Rows are points. Each copy is the shape, with its points in the same order, turned, moved and blurred by noise. Say if it was mirrored as well.
In the rows, 128 means zero.

Shape:
[[ 90 180]
 [174 117]
 [125 130]
 [157 114]
 [ 86 107]
 [ 84 168]]
Copy 1:
[[119 196]
 [110  88]
 [132 134]
 [123 101]
 [181 150]
 [132 185]]
Copy 1 is: mirrored
Copy 2 (6 x 2):
[[135 176]
 [138  74]
 [116 118]
 [123  88]
 [ 76 140]
 [129 171]]
Copy 2 is: only turned
Copy 3, 6 rows:
[[ 83 191]
 [178 140]
 [126 146]
 [161 135]
 [ 89 116]
 [ 80 179]]
Copy 3 is: only turned

Shape:
[[157 120 143 109]
 [158 137 141 145]
 [122  99 166 117]
 [120 112  49 119]
 [123 218 171  79]
 [ 95 121  66 118]
 [122 156  53 144]
 [121 164 123 144]
 [157 133 102 145]
 [139 105 168  88]]
Copy 1:
[[141 119 136 107]
 [147 145 111 117]
 [115  92 124 135]
 [148 174 194 170]
 [ 58 168 124  52]
 [120 173 186 174]
 [139 210 165 158]
 [113 175 122 130]
 [162 165 133 134]
 [117  88 142 106]]
Copy 1 is: mirrored
Copy 2:
[[165 132 124 118]
 [161 124 145 151]
 [138 140 152  91]
 [118 200  87 165]
 [113  37  92 125]
 [ 91 185  97 156]
 [109 165  96 201]
 [115 117 133 164]
 [155 150 124 170]
 [155 128 125  78]]
Copy 2 is: mirrored
Copy 3 (10 x 4):
[[154 105 129 126]
 [140 103 119 165]
 [120  96 150 123]
 [129 141  39 116]
 [194 191 173 155]
 [107 168  69 123]
 [134 166  50 164]
 [137 163 125 172]
 [142 112  82 165]
 [146  99 145  98]]
Copy 3 is: only turned
Copy 4 (10 x 4):
[[146 134 152 101]
 [159 125 133 129]
 [122 171 134 104]
 [ 94  64  98  88]
 [109 122 225 173]
 [ 73  81 102 105]
 [106  50 103 133]
 [121 107 130 159]
 [148  90 115 118]
 [128 165 166  87]]
Copy 4 is: mirrored

Shape (9 x 6):
[[127 102 146 184 102 119]
 [103 121  33 140 151 113]
 [128 169 110 128  91 144]
 [101 140 148 173 131 109]
 [110 118 151 123 149 165]
 [129 249 141 122 158 122]
 [143 127 128 124 154 132]
 [108  99 127 117 123 126]
 [113 101 120 149 164 152]]
Copy 1:
[[123 126 158 187 152 112]
 [ 93  57  66 135 179 128]
 [142 145  92 137 132 154]
 [ 97 153 128 162 169 100]
 [ 75 138 148 121 135 143]
 [122 215  70  78 184 136]
 [106 120 139 101 156 127]
 [ 93 105 131 137 118 115]
 [ 70 101 148 133 164 140]]
Copy 1 is: only turned
Copy 2, 9 rows:
[[127 111 126 146  91 192]
 [ 78 128  35 107 135 140]
 [134 166 129 103 140 152]
 [ 92 118 129 146 135 187]
 [129  81 143  97 146 154]
 [126 178 141 138 235 131]
 [127  96 113 129 150 127]
 [101 101 122 109 108 136]
 [117  73  96 110 141 160]]
Copy 2 is: only turned

Shape (11 x 8):
[[173  94 172 185 121 177  88  60]
 [ 93 175 169  89 148 156 122 139]
 [136 155 136 146 149  88 154 128]
 [103 156 154 164  90 135 154 114]
 [123 149  90 131  68  95  80  95]
 [176  67  93 162 161 190 173 147]
 [112  90 105 107 111  87 159  67]
 [102 109 124 157 153 129 102 101]
 [110 135 156  99 104 117  81 158]
 [122 148 145  93 159  88 100  65]
 [117  85 104  96  75 155 146 115]]
Copy 1 (11 x 8):
[[176  94 195 151  86 136  38 116]
 [ 82 138 182  86 101 105 153 139]
 [113 145 119 148 136  91 131  99]
 [106 139 149 156  55  85 124 102]
 [ 84  95  91 160  83  90  82 176]
 [178 142 137 174 108 215 138 103]
 [117  93 141 218 130  96 148 155]
 [ 92  91 159 157 119 142 101 106]
 [ 97  77 126  90  83 105 139 141]
 [ 94 105 167 137 159  75 104 159]
 [131  92 138 179  65 143 160 172]]
Copy 1 is: mirrored
Copy 2, 11 rows:
[[195  84 152 120 135 141 106  33]
 [ 92  81 192 135 129 115 151 153]
 [143 159 167 190 124 115 129 135]
 [157 107 169 173  97 143 180 110]
 [155 156 122  99  54 135 131 140]
 [144 151 104 156 226 136 147  79]
 [153 123  83 154 101  58 141 125]
 [112 133 141 148 115 122 109  80]
 [108  92 151 130  97 159 112 165]
 [118 119 169 128  90  58  89 127]
 [140 100  83 120 136 114 166 129]]
Copy 2 is: only turned

Shape:
[[ 88 138 186 114 172  93 151 151 174]
 [ 83 162 188 126 161  56 103 167  91]
 [103  97 140  84 160 140 145 132 112]
 [ 99  99 117 182 162  86 176 133 151]
 [153 120 160 125  96  48 173 125 118]
 [104 138  87 166 115 134 123 161 178]
 [ 91  89 121  96  87 143 111 127  98]
 [144 127 177 131  78 150 121 186  78]
 [169  94 160 130 128  80  76 143 177]
 [179 133  92 146  83 137 179 107 177]
 [ 86 136  87  80 146 120 102 154  76]
 [101 154 160 101 153 110 118 103  88]]
Copy 1, 12 rows:
[[ 91 162 119 145 139  63 140  42 148]
 [130 173 117 125  57  95  98  48  91]
 [121 116  94  82 144  94 147 115 126]
 [154 143  98 174 108  74 194 110 119]
 [199 168 123 134 101  95 132 111 185]
 [113 112  96 212 128 136 134 130 128]
 [121  76 100  96 101 124 119 158 146]
 [105 181 136  93  90 153 113 174 157]
 [148 140 173 173 141  59  84 142 138]
 [178 128 133 178 174 154 161 156 180]
 [142 100  63 104 117 141  81 109  92]
 [139 123 137  85 104 134 121  71 108]]
Copy 1 is: only turned
Copy 2 (12 x 9):
[[155  78 141 112 209 126 105 154 167]
 [177 100 184 137 218  95 159 102 131]
 [135 107 116  72 147 147 150 116 144]
 [135  87 102 177 154 142 133 125 204]
 [203 120 114 143 148 106  84  70 166]
 [107 107 139 178 109 123 109 175 143]
 [131  97 153  96  88 146 135  88 112]
 [214 138 187 106  90 119 143 128 131]
 [129 109 163 109 132  43  88 116 192]
 [140 162  92 152  82 141  48 138 167]
 [115 122 128 114 143 116 182 106  77]
 [141 143 160 101 188 143 137  88 127]]
Copy 2 is: mirrored
Copy 3 (12 x 9):
[[141 147  98 115 184 104 191 187 143]
 [159 128 120 157 175  37 145 160 102]
 [123 162 166 135 146 154 146 172 128]
 [123 111  89 166 117 131 168 148 189]
 [163 134 101 138  83 113 198 126  93]
 [138 119  79  92 121 135 102 147 187]
 [105 154 173  99  93 127 107 150 118]
 [170  95 147 110 101 118  97 191  70]
 [215 133 148  78 115 100 179 142 169]
 [154 111  79  80  84 207 154 105 141]
 [131 183 154 144 150 112  75 133 120]
 [123 132 156 131 174 102 144 125  95]]
Copy 3 is: mirrored

Shape, 16 rows:
[[131 137 105 115 128 133 144 122 176 195 115 159]
 [105 166 173 137 139 143 130 168 181 106 164 126]
 [173 113 104  78 119  97 107 185 189 146  67 183]
 [136 116 148 130 133  84 141  64 108 135 143 144]
 [131 161  80 109 137  62 135 148 166 156 125 130]
 [167 177 162  67 116 111 122  97  83 118 115 134]
 [111 119 175 112 125  79 152 100 132 143 127  74]
 [184 167  48  93 150  83  93 148 165 160 104 136]
 [ 77 162 119 146  91 173  97 147 126 103 188  97]
 [169 114 119  91  98  97 189  91 136 127 133  89]
 [130  85 117  87 150 111 168  93 145  98 154 107]
 [ 95 138 107 200  94 126 168 167 155  88 148 124]
 [153 124 142 129 133 135 146  27 110  91 107  68]
 [105 137 133 144 165 200 164 175 103  99 162  91]
 [182 101 100  82 133  79 105 132 129 166  79 132]
 [149 138 151 163 132 138 138 188 161 123 219  87]]
Copy 1:
[[126 170 119 140  90 131 112 126 136 162  68 162]
 [175 126 137 167  95 123 161  64 161 114 127 112]
 [114 204  86  68 115  82 176 141 145 148  92 144]
 [137 109 134 125 161 191 104 122 145 136 123 181]
 [127 166 124 148 108 151 170 163 120 109  80 152]
 [155 128 111 123 122 150 122 153 150 130 204 195]
 [144  82 158 156 144 124 131 117 130 105 109 200]
 [106 196  66 147 118 137 160 194 114 117 105 129]
 [130 164 168 189 102 147 100  58 139  72 162 100]
 [155 126 151 133 150 133 113 134  64 144 129 194]
 [160 105 174 118 163 135 104 136 100 138 118 125]
 [107 147 169 143 107 167 165  30  88 107 110 110]
 [106  76 143 174 177 149  92 121 100 167 184 168]
 [145  85 141 145  58 123 103  62 103 103 152  72]
 [101 150  85  95 145 117 126 179 124 115 108 178]
 [198 128 107 173 117 130 131  49 101  67 108 101]]
Copy 1 is: mirrored
Copy 2:
[[139 111 141 115 183 118 109 161  94  91 148 185]
 [109 140 159 100 144 191 139 163 151 132  94 137]
 [106 157 104  82 196 183  93 119  61  49 161 183]
 [156 105 104 121 102 107  85 132  93 120  77 143]
 [138 158 110  63 169 106 109 138 110 110 157 143]
 [113  92  60 110  94 137 158 139  65 117  99 164]
 [136 113 145  94  96 116  97 102  79 165 100 156]
 [115 153  98  59 180  86 139 147  74  55 165 139]
 [ 88 109 141 150 161 150 164 164 163 182 120  88]
 [109  72 126  66 109 118  68 146  52 141 123 129]
 [138 129 143 108 106 142  73 156  55 141 113  98]
 [ 75 126 144 105 147 154  70 165 192 153 146 119]
 [ 72  96 146 130  61  73  92 157  53 141  72 124]
 [ 88 104 182 143  77 178 144 166 151 133 166 101]
 [124 126  99  94 151 116  92  91  35  70 151 149]
 [117  98 182  70 143 175 142 134 173 123 114  76]]
Copy 2 is: mirrored
